Each wall is flat, endless, passes through zero and stands at right angles to its row. A trip goes straight from one point to another. List the walls that it crosses, first one first.
In the rows, 128 means zero.

Walls:
(1): 135	91	134
(2): 128	117	113
(3): 53	127	125
(4): 73	125	135
(5): 100	105	171
(6): 199	121	107
(7): 141	148	207
Trips:
107	118	147 to 150	102	113 => 2, 7, 6, 3, 4, 5
105	148	150 to 107	179	127 => 5
126	127	84 to 117	138	58 => 4
143	129	106 to 81	105	91 => 1, 3, 4, 6, 5

Walls:
(1): 97	159	72	147	98	153
(2): 137	154	152	131	178	177
(3): 87	130	123	107	155	138
(4): 177	165	84	152	101	158
(5): 118	131	163	141	114	186
Trips:
102	108	143	144	148	94 to 157	179	152	126	135	172 => 2, 5, 4, 3, 1
126	72	142	101	170	142 to 172	175	170	113	144	149 => 3, 4
146	165	128	124	160	122 to 114	116	157	125	121	115 => 4, 5, 2
82	163	154	110	117	166 to 139	139	137	134	148	163 => 4, 1
114	177	81	95	92	155 to 120	115	137	117	112	183 => 2

Walls:
(1): 121	76	174	142	160	166	144	140	133
(2): 171	145	74	122	137	156	114	138	113
(3): 141	114	209	116	151	143	168	118	140
(4): 139	121	145	112	114	143	119	106	174
(5): 121	116	176	148	133	150	109	108	111
(6): 78	109	143	148	92	128	98	115	170
(7): 90	145	142	137	60	164	66	191	118
Trips:
80	115	85	70	107	122	135	163	94 to 148	52	149	115	106	133	101	114	81 => 1, 5, 2, 6, 3, 4
152	150	156	93	152	122	171	149	168 to 155	121	148	136	119	121	121	105	122 => 5
83	109	91	162	133	154	120	91	150 to 153	136	127	170	59	124	132	118	153 => 7, 1, 5
132	137	114	160	124	149	147	154	125 to 75	137	112	163	71	116	156	131	136 => 6, 1, 2

Walls:
(1): 121	150	92	95	88	137	148	105	145	139	122	133
(2): 146	148	109	135	93	133	130	95	110	119	142	166
(3): 150	148	117	165	147	140	174	114	131	112	123	127
(4): 63	150	146	129	165	158	104	110	146	115	96	115
(5): 151	117	135	172	157	119	138	155	101	146	135	167
(6): 133	58	152	120	80	112	132	129	116	118	141	89
Trips:
129	172	153	214	159	156	81	149	149	109	87	192 to 86	172	119	138	195	105	122	52	157	116	47	169 => 1, 5
110	158	103	135	126	152	113	149	123	121	161	156 to 98	88	196	120	95	182	147	113	135	98	130	121 => 5, 6, 1, 2
154	105	137	138	135	142	154	142	125	128	198	146 to 83	155	118	124	178	159	109	131	172	108	107	175 => 6, 4, 2, 5, 1
135	116	162	110	122	94	122	121	95	125	92	51 to 145	143	99	170	132	90	168	130	164	76	143	85 => 4, 3

Walls:
(1): 132	160	175	80	57	165	124	136	111	100	106	122	145	101	120	165	69	172
(2): 111	66	88	107	87	177	115	170	134	128	131	73	91	127	128	100	96	154
(3): 143	143	77	150	136	98	126	115	114	118	160	145	163	127	150	109	66	145
(4): 124	219	118	104	129	102	139	114	95	182	181	153	143	96	113	124	164	133
(5): 102	116	118	182	125	110	101	125	131	167	119	140	126	104	135	149	133	117
(6): 102	147	123	143	171	70	123	134	196	115	152	82	121	162	185	117	106	66
(7): 166	158	124	174	136	129	155	103	95	98	105	128	118	150	147	73	136	174
(8): 186	190	132	152	173	146	122	98	144	120	83	123	174	114	96	159	155	98
(9): 173	149	173	123	99	122	130	137	134	100	144	150	117	59	31	108	134	158
(10): 106	91	126	151	113	149	142	150	111	113	137	134	165	112	187	165	127	171
Trips:
132	76	81	142	105	94	115	170	105	165	118	139	100	103	104	146	173	118 to 158	131	174	96	103	122	64	149	153	124	88	142	124	120	108	155	103	145 => 4, 10, 1, 8, 5
87	119	119	118	95	185	110	120	88	140	131	125	110	106	163	99	160	72 to 174	92	138	93	175	60	156	123	122	178	145	156	107	160	122	98	101	131 => 10, 6, 5, 3, 2, 7
84	147	167	94	148	144	151	135	125	72	185	148	200	111	142	149	99	101 to 185	110	139	175	132	105	131	133	99	135	107	142	118	77	133	151	83	136 => 6, 5, 4, 7

Walls:
(1): 197	117	166	96	145	155	127	138	74	114	158	143	119	117	115	120	138	138	155	125	152	138	137	140
(2): 174	116	134	143	93	92	131	134	112	112	112	155	148	129	140	95	116	77	91	145	128	130	107	101
(3): 101	118	159	121	129	105	117	131	99	143	125	115	143	147	141	83	151	118	127	106	98	126	154	126
(4): 147	116	141	39	149	96	109	98	157	182	142	124	82	130	110	106	133	146	107	151	147	163	177	81
(5): 107	139	138	183	153	124	183	120	174	116	142	129	131	170	194	142	135	88	140	157	124	150	112	154
(6): 104	106	139	139	138	161	128	157	126	136	111	199	136	101	171	127	131	140	141	155	199	125	129	140
(7): 119	39	108	150	165	132	138	94	125	186	152	100	111	102	154	72	132	202	166	105	102	169	184	156
Trips:
136	151	146	110	100	112	122	97	130	172	95	125	104	116	139	139	101	132	144	64	132	153	146	135 to 197	102	146	116	62	132	128	123	100	149	171	102	147	160	166	125	133	153	184	119	102	127	100	126 => 1, 2, 4
118	82	190	97	155	152	107	128	112	202	130	119	112	122	211	83	90	127	117	147	147	136	110	134 to 124	118	102	128	166	134	120	150	161	130	103	168	102	132	164	102	115	65	141	89	46	143	107	128 => 1, 4, 6
126	81	92	103	94	178	116	123	117	131	171	120	77	143	123	126	91	149	73	131	115	139	118	151 to 110	106	172	150	135	134	89	126	125	87	106	169	164	112	149	107	160	101	111	134	184	151	98	125 => 6, 2, 4, 7, 5, 3
115	142	89	138	115	170	138	107	146	119	177	166	101	87	156	128	66	146	117	92	138	125	72	150 to 142	179	147	88	165	130	87	145	145	132	101	199	108	135	61	68	163	106	100	131	191	138	114	93 => 7, 5, 1, 2, 4

Walls:
(1): 188	129	152	150	154	97	136	126	193	137	80	129	143	153	149	99	86	110	116	85	135	100	153	167	108	120	93	130	137	128	91	168	119	162	117	152	154	112	167	96	103	49	76	108	116	119	112	84
(2): 115	126	169	87	108	61	126	126	135	180	43	87	124	163	110	118	140	57	110	125	75	110	116	136	88	143	154	167	122	151	125	73	119	109	174	155	146	147	113	138	158	99	104	142	91	122	154	85
(3): 109	166	114	104	147	120	68	114	108	127	169	88	162	184	128	112	178	143	79	134	176	150	172	92	107	116	67	137	100	114	194	57	149	175	80	130	109	136	131	134	143	134	125	122	112	122	129	137
(4): 174	150	62	139	120	163	106	171	102	171	97	141	151	75	109	109	174	148	162	111	135	114	174	154	167	156	161	123	107	106	158	90	135	145	136	167	147	138	85	45	99	163	98	146	134	140	177	135
(5): 100	104	88	60	108	174	164	112	115	140	165	122	131	81	98	115	148	133	145	126	190	100	145	160	96	95	128	130	152	104	125	114	123	145	149	183	114	70	207	143	128	138	113	75	131	87	132	119
(6): 111	80	111	138	110	112	144	137	164	87	151	128	104	146	157	191	100	168	120	118	122	127	150	109	106	106	55	149	95	179	113	121	162	143	166	103	147	151	70	94	151	57	169	106	147	121	155	160
(7): 147	113	149	194	106	134	101	137	103	150	151	168	121	100	120	136	108	108	152	90	132	128	149	154	144	162	137	126	133	114	115	130	118	131	86	164	187	146	70	128	110	124	81	133	148	137	108	54
(8): 108	151	152	152	124	125	160	108	110	204	119	90	116	153	113	115	157	140	122	106	154	81	126	77	98	105	124	109	108	156	117	146	155	119	115	130	141	142	108	114	94	151	80	141	97	116	109	118
Trips:
88	76	158	131	114	139	142	151	129	121	157	104	134	98	94	78	113	140	123	175	176	138	140	123	128	160	164	105	137	106	87	101	96	136	131	111	162	154	120	191	88	132	128	74	139	76	179	140 to 125	155	99	141	207	131	160	146	51	149	140	124	125	142	127	128	159	141	136	129	144	132	137	180	141	117	68	145	152	133	115	167	110	180	128	103	104	184	148	206	118	147	125	133	180	106	115	62 => 3, 8, 1
134	131	127	102	128	139	131	145	154	142	126	128	125	139	143	97	159	131	150	61	178	191	128	156	104	136	159	72	109	88	67	103	144	112	87	172	128	102	106	163	120	149	85	128	183	101	115	97 to 140	118	56	123	135	117	177	120	130	95	135	122	150	52	147	139	107	125	139	190	147	156	139	164	158	136	99	108	137	154	112	141	155	115	89	161	73	171	133	156	92	147	59	117	107	169	85	84 => 3, 8
81	171	112	142	131	82	48	142	160	69	93	153	84	142	147	164	151	119	132	142	120	133	163	163	98	141	146	114	108	117	115	133	86	124	133	111	103	114	137	92	145	143	161	162	121	136	149	181 to 155	134	162	140	110	118	94	141	101	169	177	123	119	167	172	184	146	116	170	118	140	104	114	120	122	145	82	142	153	146	127	146	119	131	129	114	182	149	133	115	138	121	180	123	137	87	112	151 => 4, 2, 7, 8
134	139	114	100	128	113	145	132	101	135	87	187	176	46	128	118	112	156	115	132	148	165	90	150	138	115	120	110	87	128	106	114	175	146	105	124	138	148	160	123	124	118	133	130	113	120	119	145 to 99	94	108	188	122	98	166	135	104	140	158	146	141	124	64	134	121	142	145	91	152	160	56	147	73	138	159	150	151	130	151	129	67	89	126	138	171	115	135	110	111	88	118	88	135	83	147	153 => 7, 6, 4, 8, 2

Walls:
(1): 184	182	123	119	104	112	85	177	68	214	166	43	111	118	150	136	147	123	167	85	131	108	124	107	177	110	140	130	133	112	150	108	139	115	125	105	71	111	104	95	159	82	121	139	115	102	81	108
(2): 130	115	113	130	62	82	122	128	164	126	116	138	216	164	91	138	144	160	95	133	186	131	119	95	109	128	119	148	103	118	105	158	150	132	139	153	113	162	82	137	102	119	82	155	143	159	126	159
(3): 170	135	68	146	145	114	121	149	137	107	173	126	108	135	78	169	130	121	189	132	127	113	109	133	149	121	110	131	99	192	134	51	121	166	122	143	85	175	123	97	143	138	134	100	142	122	59	138
(4): 139	131	89	121	134	79	106	134	180	98	138	121	133	148	155	102	130	150	132	68	92	128	129	117	135	153	145	67	118	152	166	178	53	120	119	132	97	122	123	120	103	96	59	83	85	112	143	102
(5): 146	195	111	143	68	149	110	167	73	130	105	137	93	116	147	136	188	129	141	148	108	124	139	187	150	168	126	104	115	188	178	163	199	166	84	132	107	112	92	132	136	135	145	150	166	169	113	115
(6): 182	91	133	115	112	125	76	152	134	96	152	110	71	159	161	134	120	127	122	150	129	174	85	111	83	119	91	114	117	123	226	116	163	121	104	119	141	125	92	142	128	128	125	91	96	97	133	119
(7): 170	156	130	99	103	152	172	144	106	166	96	122	127	106	130	107	97	101	67	147	101	152	122	158	110	143	147	112	154	116	161	124	174	184	136	156	137	131	169	153	87	134	170	142	119	158	179	136
(8): 98	136	67	168	92	111	105	118	138	166	105	113	180	126	128	137	151	128	189	124	133	116	100	138	136	149	118	82	107	109	184	105	211	147	156	149	174	129	138	146	173	124	112	82	108	104	121	110
(9): 120	153	101	127	94	158	86	60	127	97	87	164	182	122	146	141	130	146	146	112	161	101	140	88	158	148	80	110	104	89	139	123	138	129	129	137	152	112	166	173	106	88	146	144	105	148	75	124
Trips:
160	147	102	69	103	108	141	106	151	131	120	112	82	109	116	133	108	84	62	157	150	178	176	118	95	88	117	74	145	184	128	166	126	84	130	116	117	132	98	154	98	121	135	134	115	109	124	135 to 122	137	176	118	148	131	151	77	122	106	106	115	177	122	123	121	141	180	152	133	94	206	93	118	134	98	149	102	151	162	115	131	68	158	166	176	125	124	115	44	126	141	104	81	142	153	139	125 => 5, 6, 7, 3
98	168	116	113	134	104	108	94	129	112	150	108	156	154	172	129	158	69	101	107	106	174	129	111	142	134	142	77	93	100	118	118	134	120	166	153	135	133	58	110	125	134	76	123	58	94	100	73 to 89	113	113	97	110	111	131	96	176	99	125	86	140	124	140	123	134	138	153	124	128	138	148	144	115	176	144	160	100	92	124	194	172	96	128	160	112	125	158	99	166	134	110	84	113	172	112	143 => 1, 6
84	82	178	147	92	136	133	144	95	104	111	145	159	183	163	163	182	139	144	129	132	121	138	90	118	141	140	120	105	164	134	178	163	122	128	108	106	121	131	145	94	114	115	97	153	121	116	120 to 61	141	100	139	100	109	79	130	42	135	101	135	159	104	133	148	89	109	116	91	96	117	112	178	181	99	156	129	110	167	103	126	118	191	154	146	127	103	159	127	137	81	106	165	120	120	155	141 => 6, 1, 7, 2

Walls:
(1): 116	92	109	165	154	137	133	125	135	114	151	148	177	134	144	132	159	106	86	152	138	129	105	117	129	130	174	131	80	114	163	131	155	105	101	147	137	145	128	134	92	108	95	113	149	160	143	176
(2): 91	177	92	90	135	104	118	137	102	154	119	104	110	154	128	148	143	156	122	150	102	140	139	133	151	199	89	101	163	109	111	166	140	97	93	113	133	148	121	117	81	149	146	171	133	109	75	164
(3): 151	127	137	147	159	118	152	162	121	146	133	134	162	69	170	128	167	58	84	97	98	138	133	83	105	139	108	162	92	87	108	149	113	146	106	51	127	167	106	150	153	117	159	96	96	113	122	144
(4): 107	100	153	71	98	89	150	173	130	127	141	134	166	75	137	69	69	171	174	146	33	139	116	96	132	128	125	114	143	149	119	140	146	95	120	119	127	126	161	156	101	165	108	106	160	147	151	150
(5): 112	141	103	149	78	144	111	123	120	162	182	60	203	123	140	106	139	109	95	168	122	110	142	126	107	188	147	199	154	162	132	63	168	97	134	131	103	106	149	59	160	118	128	131	165	136	151	100
Trips:
57	113	95	107	138	120	131	156	140	128	133	145	108	124	107	83	131	116	130	112	101	129	111	135	96	121	145	121	86	168	132	152	168	152	106	106	162	191	170	156	104	128	109	113	169	103	131	116 to 144	128	104	98	155	119	165	130	117	142	86	146	117	103	134	170	95	155	77	125	119	186	132	123	150	108	80	121	123	160	115	88	89	152	79	118	87	179	116	113	102	152	114	124	100	96	119	121 => 1
99	102	117	119	172	137	163	148	153	129	161	92	116	111	109	108	122	120	100	147	148	108	104	145	95	169	138	124	71	146	125	163	100	81	130	114	90	170	120	111	139	95	26	115	111	182	147	113 to 196	155	106	186	150	95	175	144	127	111	107	151	136	105	142	69	178	72	84	139	137	121	113	143	117	134	98	75	98	136	166	99	111	170	79	142	120	143	137	127	91	124	141	161	176	134	152	132 => 4, 5
132	120	79	104	147	147	144	126	145	144	157	196	134	149	128	148	135	160	151	132	123	156	157	105	85	151	133	126	135	134	162	133	113	127	111	181	122	82	159	108	195	177	168	121	88	125	138	132 to 129	146	127	150	101	167	121	70	89	133	107	153	94	121	114	120	155	115	100	163	93	116	149	92	152	148	133	75	75	161	152	134	149	90	169	107	173	145	125	120	126	129	110	118	121	181	142	102 => 1
144	167	139	71	141	156	118	116	123	159	186	104	147	141	163	109	143	124	153	121	69	129	133	183	89	79	60	133	177	90	122	99	202	122	128	150	95	77	132	125	148	125	145	88	105	142	136	128 to 165	100	158	86	119	100	157	119	134	147	137	126	95	155	140	101	107	107	107	135	133	120	132	132	136	140	84	168	117	111	131	110	95	106	124	99	179	96	119	120	123	117	97	101	87	121	144	120 => 3, 2, 5
168	160	147	190	144	155	173	104	86	116	117	101	126	104	105	180	178	143	55	133	95	166	165	99	140	187	86	151	131	151	87	91	122	149	167	165	141	130	157	124	106	127	129	146	133	69	138	151 to 174	117	157	95	157	98	132	114	179	133	144	77	101	116	141	167	139	159	88	174	164	119	125	85	162	156	119	146	91	151	106	120	98	147	121	112	108	147	128	119	77	91	146	186	51	136	105	89 => 5
160	143	72	151	126	121	144	96	111	113	125	108	117	133	115	106	92	143	94	127	146	130	208	77	147	139	141	121	109	124	139	112	178	69	160	146	157	114	99	139	126	124	114	150	178	96	130	105 to 95	142	94	117	124	162	121	159	154	167	140	181	179	136	145	88	163	95	115	117	95	135	118	153	142	136	154	141	147	145	99	159	169	113	145	144	128	102	99	120	97	118	189	131	113	116	153	166 => 4, 3

Walls:
(1): 84	109	101	158	198	120	142	104	118	104	144	157	174	160	156	110	115	137	134	108	101	128	127	90	102	63	173	178	156	175	112	130	103	144	146	129	135	134	120	119	84	173	105	132	125	107	121	44
(2): 136	109	157	181	85	146	103	126	73	158	153	183	155	95	170	109	107	163	121	135	154	126	144	150	114	127	138	105	135	152	145	158	118	139	124	111	133	101	99	113	48	147	147	127	135	117	59	88
(3): 107	125	143	100	137	122	66	103	114	111	127	103	124	116	162	145	154	156	149	87	119	144	102	114	138	187	113	109	138	130	121	169	94	169	115	77	142	109	101	169	113	161	113	103	110	100	116	103
(4): 86	136	75	87	154	130	113	85	131	157	136	94	124	129	149	153	140	101	103	122	98	141	47	176	158	125	154	93	143	165	139	122	155	131	144	162	120	121	166	119	118	97	92	102	122	72	137	122
(5): 130	117	145	95	123	151	103	162	165	97	157	86	139	121	164	130	90	179	86	169	149	146	87	127	157	126	96	141	98	123	116	177	121	137	127	147	106	122	147	177	81	125	103	138	108	166	106	118
(6): 117	100	107	143	181	143	139	168	181	181	132	114	100	155	151	85	130	137	112	103	68	155	107	149	115	129	177	178	129	151	122	97	207	149	122	116	136	120	150	93	122	79	139	143	102	138	145	80
(7): 124	111	108	148	101	106	131	100	140	129	137	183	121	135	122	137	160	131	106	98	131	135	137	142	141	131	106	125	105	129	138	124	126	88	167	107	114	184	180	150	135	132	94	108	143	135	112	84
(8): 135	126	156	107	147	136	140	163	162	143	92	171	92	92	157	153	139	124	96	179	54	154	165	162	165	106	108	146	134	135	90	182	163	105	136	121	182	96	134	122	79	119	196	96	151	117	162	74
Trips:
129	103	109	113	119	109	151	118	113	92	116	130	163	122	157	84	156	167	134	127	133	119	152	123	155	129	141	79	121	173	126	37	117	113	147	84	104	116	111	135	142	92	97	101	134	145	147	144 to 152	102	118	119	124	120	155	113	147	127	107	92	169	116	83	119	145	113	150	121	184	129	181	139	136	137	99	83	162	129	103	127	161	149	185	172	159	137	125	138	176	107	117	136	210	107	148	146 => 1, 4
140	143	180	189	112	179	113	156	98	76	118	131	58	147	143	154	112	115	93	114	122	144	139	122	169	143	160	124	123	140	130	158	168	153	249	119	169	164	170	101	135	113	102	79	136	104	173	115 to 171	164	177	122	99	93	92	140	119	153	98	104	124	151	127	110	145	121	141	127	98	145	116	113	152	118	167	103	103	170	145	140	155	149	142	68	155	165	94	93	137	128	140	147	109	117	182	131 => 3, 7, 4
115	122	105	141	147	173	111	92	62	112	133	99	152	95	111	150	139	119	116	84	127	142	136	101	126	86	159	83	70	123	95	125	122	174	70	137	129	153	120	66	161	112	105	153	121	107	165	103 to 75	144	160	153	172	103	144	149	114	120	141	120	123	141	138	130	117	71	120	136	154	90	128	146	120	137	152	176	120	84	115	113	110	152	143	165	164	42	141	144	122	141	112	159	130	160	139	136 => 6, 3, 4, 5
159	112	132	136	115	173	66	107	112	144	150	156	83	135	76	175	148	148	142	125	153	141	142	101	75	154	141	131	130	140	161	158	113	139	133	109	80	122	156	84	191	121	131	141	91	106	111	112 to 166	152	124	139	139	122	139	135	124	108	90	112	121	162	138	114	134	98	124	195	119	137	140	205	72	115	106	82	114	112	155	140	129	121	89	107	85	113	187	153	80	106	104	123	93	142	175	88 => 6, 3, 4, 5, 8, 2

Walls:
(1): 117	120	146	149	157	131	140	109	154	140	111	125	125	110	165	70	153	192	110	125	173	115	151	158	163	143	99	120	119	92	168	165	112	147	173	104	107	117	154	116	131	117	103	141	138	140	172	118
(2): 171	128	88	145	117	108	122	147	97	125	139	148	109	162	153	55	111	89	56	167	104	91	119	120	159	160	54	137	105	147	147	132	119	146	130	157	120	142	151	122	87	141	161	64	125	140	126	172
(3): 137	71	142	200	92	121	88	113	163	114	115	158	146	98	96	114	106	147	141	161	169	140	163	54	157	128	148	177	176	109	126	81	152	155	139	149	121	71	126	130	106	138	118	138	160	161	90	147
(4): 131	100	119	179	163	112	137	68	123	154	176	121	120	95	113	136	69	116	164	126	137	134	127	164	152	147	123	157	175	115	93	151	97	96	143	97	119	116	99	90	175	143	144	146	101	108	159	153
(5): 80	83	165	163	119	63	140	91	122	88	174	132	113	123	90	104	126	124	137	100	91	145	86	115	111	148	186	121	123	125	129	78	135	80	131	166	179	138	150	144	156	138	190	106	154	106	83	152
(6): 109	147	145	77	156	168	186	132	100	131	119	137	188	157	154	126	104	118	166	156	141	172	126	152	107	161	168	138	76	171	124	86	138	105	161	109	131	130	147	131	194	122	86	141	90	124	68	114
(7): 117	153	128	140	104	133	168	129	114	117	135	109	77	107	117	157	157	81	138	171	101	90	139	145	127	156	119	158	118	42	151	129	160	96	100	122	90	151	87	142	157	85	150	148	141	130	125	76
(8): 174	135	94	109	168	150	143	106	125	117	69	134	128	145	121	138	95	94	145	165	170	153	108	117	128	80	135	118	159	106	124	140	128	115	111	152	101	173	99	111	164	124	117	173	104	50	113	127
Trips:
139	74	99	151	98	141	116	158	124	116	111	158	90	169	134	103	126	147	180	73	114	132	138	134	131	91	143	174	152	138	161	88	85	138	130	156	167	107	162	128	132	123	170	147	143	142	154	126 to 95	109	95	145	164	125	131	150	123	164	160	116	90	160	176	162	95	172	113	156	173	146	113	108	109	125	140	129	164	138	127	161	160	149	146	127	131	154	111	123	65	118	87	119	127	114	151	154 => 1, 4, 5, 8
145	104	120	115	99	104	208	113	124	155	161	119	109	143	90	135	183	126	156	102	108	119	121	125	125	115	135	119	166	93	120	39	124	91	116	150	125	137	109	158	181	155	118	76	84	74	114	133 to 115	141	43	182	134	182	124	138	134	114	165	108	119	88	63	135	87	139	99	97	135	146	134	97	169	97	166	126	155	140	104	103	178	123	87	131	129	143	77	100	168	154	95	109	122	120	137	186 => 3, 6, 7
97	160	122	79	106	117	154	154	158	131	95	170	164	183	148	158	148	137	100	139	123	111	147	107	119	154	122	90	116	135	185	168	149	142	139	106	141	103	103	125	89	94	159	128	108	137	138	129 to 146	57	132	120	103	81	146	159	55	90	85	166	140	168	114	134	150	116	112	133	102	94	122	131	125	130	159	128	58	159	118	146	126	172	124	117	146	137	108	199	139	104	101	99	82	139	110	133 => 7, 1, 5
103	159	147	112	160	148	141	163	156	168	93	133	70	87	182	92	150	170	97	99	145	103	146	166	122	114	133	96	182	96	186	74	136	179	169	109	144	100	159	165	144	131	127	179	141	130	127	174 to 170	172	128	101	117	74	126	110	82	70	112	80	91	122	99	95	136	130	139	143	148	122	131	113	150	170	159	175	186	131	129	164	159	61	119	136	95	126	88	129	100	115	122	155	92	142	131	153 => 7, 8, 4, 2, 1, 5
131	95	86	105	165	89	155	129	186	103	158	163	112	121	105	82	104	142	156	178	137	184	128	144	74	87	168	152	165	106	134	136	166	63	135	110	71	105	104	100	93	153	125	113	125	179	151	128 to 108	133	155	143	106	114	149	113	145	162	97	141	79	129	202	84	137	100	105	153	99	117	97	96	118	107	117	128	98	112	110	128	164	126	70	147	140	105	84	149	130	112	140	87	140	76	119	128 => 1, 2, 4, 3
119	82	122	109	145	178	151	94	163	51	151	110	95	70	168	136	112	116	171	112	88	139	87	107	138	162	96	109	96	102	132	174	140	134	152	82	156	137	74	168	119	96	156	160	167	162	101	127 to 127	113	153	162	123	192	113	150	152	140	104	198	141	108	136	89	146	103	111	72	59	139	118	125	102	159	155	168	148	143	99	163	97	121	152	111	52	111	99	105	165	158	105	97	164	122	131	115 => 3, 6, 5, 7
